Rows are points. The last column is the point's height on a tilted bowl or saddle (a function of degree 2), plus a little noise. Count its main directions that bend up, bend down and stay straight.

Points (16 x 4)
-0.034 0.040 0.009 -0.030
0.010 -0.027 -0.086 -0.064
0.045 -0.043 0.009 -0.023
0.023 -0.056 0.065 -0.044
0.050 0.002 0.054 -0.018
-0.058 -0.005 -0.006 -0.042
-0.009 0.060 0.060 -0.043
-0.086 -0.088 -0.017 -0.096
0.090 -0.053 -0.015 -0.041
-0.047 0.005 -0.035 -0.048
0.012 -0.019 -0.017 -0.012
-0.038 -0.031 0.005 -0.029
-0.008 0.034 0.002 -0.012
-0.053 -0.029 0.013 -0.033
0.022 0.052 -0.015 0.002
-0.032 -0.001 0.018 -0.020
Directions: 0 up, 2 down, 1 straight

Points (15 x 4)
0.029 -0.057 -0.052 -0.029
-0.036 -0.012 -0.064 -0.025
-0.078 -0.017 0.016 0.009
-0.057 -0.005 -0.017 0.000
0.011 0.015 -0.004 -0.004
0.001 0.005 -0.066 -0.029
-0.016 0.081 0.036 -0.099
0.012 0.055 0.071 -0.072
0.018 -0.093 -0.021 -0.049
0.007 0.005 -0.050 -0.018
0.019 -0.037 -0.038 -0.011
0.077 0.010 0.008 0.062
-0.038 -0.014 0.075 -0.032
0.020 -0.016 0.039 0.011
0.042 0.018 0.016 0.017
Directions: 1 up, 2 down, 0 straight

Points (22 x 5)
0.020 0.048 0.011 0.077 0.067
0.015 -0.029 0.063 0.002 -0.056
0.010 0.009 0.038 -0.084 -0.015
0.004 0.076 0.005 0.028 0.055
0.025 0.003 -0.049 -0.032 -0.008
0.025 0.058 0.021 -0.018 0.008
-0.002 -0.030 0.040 0.070 0.009
-0.006 0.034 0.062 0.013 -0.007
0.027 -0.043 0.040 -0.039 -0.064
0.028 0.006 0.123 -0.045 0.013
-0.066 -0.043 -0.011 0.042 0.039
-0.051 -0.057 0.001 -0.024 -0.025
-0.011 0.035 -0.071 -0.056 0.055
0.018 -0.026 0.002 0.010 -0.053
0.048 0.002 -0.021 -0.041 -0.021
0.022 -0.046 0.034 -0.006 -0.066
0.010 -0.030 0.052 -0.041 -0.063
-0.083 -0.010 -0.017 0.008 0.035
-0.048 0.007 -0.035 -0.067 0.017
-0.019 0.022 -0.043 -0.091 0.043
-0.017 0.044 0.026 -0.045 -0.005
-0.016 0.020 -0.016 0.067 0.043
Directions: 4 up, 0 down, 0 straight

Points (39 x 7)
-0.010 -0.013 0.048 -0.025 -0.030 -0.108 -0.112
0.035 -0.072 -0.017 -0.027 -0.022 0.043 0.017
0.028 -0.024 -0.055 -0.011 0.049 -0.063 -0.022
0.022 -0.057 -0.010 0.011 -0.014 -0.028 -0.010
0.054 0.004 0.020 -0.017 0.084 -0.022 0.003
0.037 -0.030 -0.021 -0.005 0.080 0.017 0.031
-0.057 -0.041 0.047 0.036 0.080 -0.015 -0.022
0.047 -0.011 -0.036 0.013 -0.034 -0.027 -0.021
-0.040 0.015 0.034 -0.053 0.055 -0.044 -0.052
0.027 0.000 -0.005 0.002 -0.033 0.004 -0.007
-0.007 0.013 -0.074 -0.020 0.024 0.001 0.014
0.036 0.025 0.048 -0.014 0.023 -0.052 -0.044
-0.021 0.013 0.097 0.004 -0.016 0.008 -0.053
0.017 -0.100 -0.064 0.002 -0.023 0.025 -0.007
0.059 -0.036 0.052 -0.117 -0.033 -0.011 -0.042
-0.012 -0.016 0.030 -0.059 0.089 0.066 0.040
0.090 0.045 -0.059 0.003 0.016 0.005 -0.024
0.027 0.030 0.004 0.009 0.064 -0.050 -0.042
-0.023 0.017 -0.037 0.001 -0.043 -0.040 -0.020
0.101 0.013 0.025 0.008 -0.014 0.026 -0.020
0.026 0.043 0.000 -0.057 -0.043 0.033 -0.022
0.008 -0.005 -0.023 0.038 -0.028 0.015 -0.008
-0.070 -0.039 0.027 0.006 0.044 0.029 0.002
-0.017 0.059 -0.038 -0.014 0.056 -0.003 -0.025
0.056 -0.001 0.057 0.018 0.015 0.038 0.021
-0.060 0.047 0.022 -0.003 0.090 0.020 -0.052
-0.030 -0.014 0.037 -0.006 0.004 0.087 0.020
0.010 -0.056 -0.048 0.051 -0.106 -0.042 -0.095
-0.011 0.021 0.025 -0.036 0.035 0.031 0.010
0.046 0.037 0.067 -0.015 0.012 -0.081 -0.093
-0.013 0.069 -0.028 0.000 0.051 0.029 -0.020
-0.025 -0.060 0.034 -0.138 0.005 -0.019 -0.058
-0.018 0.016 -0.005 -0.035 0.019 0.012 0.006
-0.026 0.047 -0.029 0.013 0.029 0.052 -0.001
0.022 0.008 -0.016 0.038 0.015 0.012 0.001
0.019 -0.002 0.010 0.022 0.000 0.000 -0.002
0.001 -0.020 0.041 0.028 0.034 -0.100 -0.087
0.014 0.071 0.039 -0.004 -0.008 0.007 -0.049
0.052 -0.035 0.051 -0.052 -0.011 -0.044 -0.025
Directions: 1 up, 5 down, 0 straight

Points (44 x 7)
-0.010 0.008 -0.042 0.008 0.006 -0.045 -0.020
0.105 0.064 -0.031 0.004 -0.001 -0.001 -0.048
-0.030 -0.025 0.040 -0.002 0.012 -0.003 0.024
-0.033 0.039 -0.028 0.019 -0.036 0.011 -0.019
0.022 0.001 -0.071 -0.023 -0.059 0.006 -0.063
0.044 -0.006 -0.065 0.066 0.001 0.003 -0.070
0.012 0.007 0.056 0.031 0.011 0.020 -0.004
0.011 -0.037 -0.049 -0.004 -0.011 0.049 -0.044
-0.071 0.004 0.043 -0.044 -0.021 -0.001 -0.015
-0.042 -0.026 0.019 -0.064 -0.046 0.057 -0.056
-0.035 -0.087 -0.021 0.051 -0.046 -0.002 -0.021
0.020 0.021 0.008 -0.011 -0.033 -0.001 0.016
0.002 0.001 0.081 0.050 -0.030 -0.055 0.034
0.021 -0.065 0.009 -0.079 -0.048 -0.029 -0.052
0.009 0.021 -0.025 0.090 0.012 -0.046 -0.026
-0.039 -0.004 -0.068 -0.053 -0.021 -0.019 -0.080
-0.103 0.025 -0.025 -0.015 0.052 0.048 -0.009
-0.004 -0.022 0.059 0.041 -0.043 -0.025 0.019
-0.038 0.045 -0.028 -0.005 -0.065 0.062 -0.076
-0.059 -0.012 -0.013 0.037 -0.005 -0.045 0.006
0.024 -0.005 0.035 -0.020 -0.019 -0.078 0.044
0.013 0.023 0.054 0.053 0.046 -0.029 -0.010
-0.047 -0.047 -0.020 -0.054 -0.081 0.029 -0.073
-0.061 0.024 -0.029 0.088 0.047 0.028 -0.027
0.019 0.006 -0.015 -0.007 0.017 -0.015 -0.008
-0.008 -0.014 0.000 0.130 0.058 0.021 -0.044
-0.037 -0.016 0.008 0.012 0.076 -0.014 0.021
-0.022 0.025 -0.051 0.027 -0.011 0.004 -0.033
0.057 -0.126 -0.032 0.041 0.037 -0.046 -0.093
0.009 0.019 -0.006 0.067 0.025 -0.038 -0.009
0.031 -0.058 -0.003 0.004 0.033 0.021 -0.009
0.017 -0.010 -0.008 0.005 -0.010 0.013 -0.003
0.029 0.041 0.040 -0.047 0.037 -0.068 -0.014
0.024 0.060 0.003 0.079 -0.027 -0.012 0.011
-0.099 -0.004 0.018 0.098 0.017 -0.008 -0.006
0.044 -0.017 0.030 0.013 0.005 -0.038 0.015
0.046 0.015 0.041 0.039 0.032 0.058 -0.059
0.032 -0.053 -0.008 -0.033 -0.110 0.022 -0.065
0.026 -0.039 0.014 -0.071 -0.046 -0.083 -0.004
0.004 -0.038 -0.044 -0.028 -0.023 0.003 -0.036
-0.088 0.009 -0.048 -0.028 -0.051 0.019 -0.074
0.001 0.046 0.034 0.014 0.048 0.004 -0.021
-0.036 0.044 0.000 0.041 0.006 -0.069 0.006
0.007 0.011 0.032 -0.062 -0.035 0.054 -0.057
Directions: 1 up, 5 down, 0 straight

Points (66 x 9)
-0.024 -0.009 0.004 0.094 -0.036 0.038 0.058 -0.029 -0.028
0.018 0.021 -0.028 -0.049 0.008 -0.061 -0.066 -0.047 0.041
0.028 0.038 -0.009 0.020 0.090 -0.025 -0.100 -0.004 0.074
0.011 0.003 0.023 -0.029 0.035 -0.005 0.053 0.058 -0.064
-0.061 -0.020 -0.021 0.001 0.038 -0.070 0.027 0.027 -0.041
0.025 -0.102 -0.044 -0.055 -0.010 -0.043 0.035 -0.036 -0.106
-0.028 -0.044 -0.018 0.044 0.051 -0.022 -0.029 -0.001 -0.005
0.024 -0.017 -0.071 0.054 0.015 -0.026 0.009 0.040 -0.011
-0.042 -0.066 0.003 -0.011 -0.010 0.000 0.036 -0.074 -0.047
-0.029 -0.023 -0.005 0.057 -0.011 0.017 0.038 0.050 -0.048
-0.036 -0.047 0.009 0.055 -0.041 -0.091 0.081 -0.029 -0.062
-0.013 0.018 -0.031 -0.033 0.068 0.000 -0.051 0.035 0.019
0.061 0.008 -0.010 0.003 0.014 -0.053 0.052 -0.033 -0.029
-0.059 -0.005 -0.014 0.026 -0.014 0.006 -0.050 0.016 0.014
0.043 0.060 -0.073 0.057 0.023 0.010 0.009 0.011 0.060
0.009 0.004 0.010 -0.029 0.043 -0.012 0.036 -0.019 -0.025
-0.020 0.020 0.010 -0.042 -0.010 0.003 -0.003 -0.005 0.002
-0.076 0.003 -0.033 -0.043 0.017 -0.020 0.081 0.028 -0.081
-0.028 0.032 -0.059 -0.023 0.045 0.023 -0.013 0.094 -0.034
-0.035 -0.058 -0.059 0.051 0.011 0.007 0.052 -0.011 -0.036
-0.012 0.047 -0.057 -0.032 -0.021 0.011 0.021 0.045 -0.011
-0.014 -0.006 0.008 0.034 -0.088 0.028 -0.032 -0.029 0.021
0.004 -0.017 -0.013 -0.109 -0.055 0.098 -0.077 0.010 0.083
-0.004 -0.002 0.013 -0.043 0.005 0.005 0.002 0.022 -0.009
-0.009 0.133 0.008 -0.056 -0.038 0.033 -0.028 0.012 -0.003
-0.035 0.112 0.030 -0.038 -0.085 0.042 -0.006 0.002 -0.018
0.041 0.009 -0.046 -0.012 0.019 0.087 -0.038 -0.012 0.047
-0.014 0.042 0.052 -0.005 -0.042 0.000 0.000 -0.059 -0.019
-0.025 0.038 -0.051 0.060 0.002 -0.042 0.001 0.010 0.042
-0.014 -0.023 0.048 -0.028 0.095 -0.034 -0.011 -0.036 -0.024
0.009 -0.031 -0.045 -0.076 0.029 0.046 0.046 0.008 -0.050
0.055 0.010 -0.062 0.021 -0.023 -0.010 -0.008 0.017 0.025
0.030 0.056 -0.036 -0.055 0.023 0.071 -0.046 0.057 0.035
0.020 -0.050 -0.076 0.089 0.075 0.062 -0.026 -0.042 0.034
0.073 -0.009 -0.041 0.030 0.029 -0.010 0.024 -0.007 -0.004
-0.052 0.010 -0.033 -0.002 0.011 -0.062 0.075 -0.026 -0.023
0.028 -0.033 -0.004 -0.054 0.006 0.067 0.007 0.063 -0.015
-0.012 -0.028 0.035 0.011 -0.028 -0.041 -0.042 -0.038 0.000
-0.019 -0.091 0.069 0.020 0.055 0.028 -0.002 -0.021 -0.077
-0.035 -0.013 0.021 0.010 -0.019 -0.049 0.043 0.059 -0.056
-0.026 0.021 -0.079 -0.028 0.000 0.033 0.066 -0.006 -0.026
0.012 0.024 -0.011 0.060 -0.026 0.044 0.009 0.010 0.006
-0.010 -0.056 0.051 -0.067 -0.023 0.043 -0.034 0.021 0.014
-0.054 -0.014 0.000 0.012 0.002 -0.013 -0.057 0.033 0.007
0.008 -0.081 -0.031 -0.022 0.008 0.016 0.013 0.035 -0.055
-0.025 0.010 0.027 0.069 -0.040 0.037 -0.008 0.026 -0.019
0.041 -0.006 -0.044 -0.072 0.049 0.057 0.004 0.000 -0.005
0.000 -0.044 -0.045 -0.048 -0.036 -0.035 0.034 -0.008 -0.048
0.049 -0.018 -0.045 0.016 0.018 0.040 -0.029 -0.011 0.029
0.046 -0.044 -0.020 -0.004 0.013 -0.076 -0.004 0.011 -0.038
-0.010 -0.037 0.060 -0.077 -0.015 0.061 -0.059 -0.029 0.016
-0.014 -0.050 0.101 0.001 -0.057 -0.028 -0.051 0.040 -0.011
-0.075 0.028 0.006 0.032 0.049 -0.006 -0.047 0.012 0.008
0.020 -0.014 0.075 0.037 -0.034 0.036 -0.011 0.034 -0.042
0.050 -0.052 -0.005 -0.066 0.024 0.042 0.032 0.002 -0.044
-0.003 0.044 -0.022 0.024 -0.084 -0.035 0.092 -0.013 -0.028
-0.006 0.022 0.025 -0.034 -0.069 -0.067 -0.038 0.001 0.032
0.017 -0.032 0.041 0.009 0.010 -0.012 0.108 -0.062 -0.091
-0.078 0.060 0.016 -0.002 0.057 0.043 0.032 -0.014 -0.040
0.026 -0.098 -0.005 0.020 -0.043 0.045 0.044 0.016 -0.074
0.082 -0.007 -0.001 0.067 -0.014 0.034 0.015 0.081 -0.052
-0.018 -0.045 0.007 0.027 0.000 0.033 -0.039 -0.042 -0.006
-0.048 -0.011 0.093 -0.038 -0.064 0.033 0.000 0.010 -0.024
-0.058 -0.020 0.010 -0.022 -0.013 0.085 0.017 -0.079 -0.031
-0.016 -0.026 0.008 -0.060 -0.029 -0.046 0.031 -0.022 -0.037
0.027 -0.011 -0.006 -0.037 0.011 -0.009 0.009 0.013 -0.012
Directions: 1 up, 4 down, 3 straight
